Every row gives one point. Before rounding, the points of a table are all equally far from one centre. They may lie mostly on one side of it. Write the centre, to within rounding.

Points (9 x 3):
-0.39	-0.17	-0.40
0.43	0.08	-0.31
-0.16	-0.26	-0.53
-0.11	0.18	-0.60
0.35	0.29	-0.27
0.43	0.07	-0.31
0.05	0.39	-0.44
-0.32	-0.32	0.00
0.17	0.00	0.27
Centre: -0.02	0.01	-0.16

Points (14 x 11):
0.23	-0.17	0.22	-0.42	0.06	-0.54	0.49	-0.18	0.12	0.05	-0.24
0.11	-0.21	0.21	0.11	-0.31	-0.40	0.64	-0.32	0.03	-0.42	-0.47
-0.23	-0.28	-0.27	-0.11	-0.38	-0.56	0.63	-0.12	0.34	-0.39	-0.05
-0.28	0.08	-0.26	-0.13	-0.40	-0.28	0.24	0.07	0.37	-0.42	-0.07
-0.17	-0.22	0.19	-0.20	-0.62	-0.37	0.29	0.10	0.23	-0.28	-0.24
0.04	-0.16	0.01	0.10	-0.44	-0.25	-0.10	0.11	-0.37	-0.43	-0.14
-0.11	-0.61	0.31	0.08	0.01	-0.49	0.33	0.03	0.18	-0.36	-0.24
-0.26	0.06	-0.19	0.14	0.44	-0.14	0.27	0.09	-0.40	-0.36	0.36
-0.49	-0.36	-0.05	-0.13	-0.31	-0.58	0.09	0.10	-0.16	-0.43	0.11
0.03	-0.27	-0.16	-0.09	-0.12	-0.82	0.47	-0.39	0.04	-0.13	-0.21
-0.41	-0.06	-0.01	0.02	-0.49	0.07	0.30	0.02	0.19	-0.06	-0.43
-0.08	-0.07	-0.18	-0.20	-0.35	-0.33	0.46	-0.06	0.43	-0.59	-0.07
-0.26	-0.35	-0.09	0.19	-0.20	-0.41	0.75	-0.32	0.42	-0.39	-0.14
0.13	-0.34	-0.08	-0.22	-0.13	-0.72	0.18	-0.24	0.04	-0.22	-0.24
Centre: -0.10	-0.15	0.05	0.02	-0.11	-0.14	0.41	-0.17	-0.08	-0.13	0.14
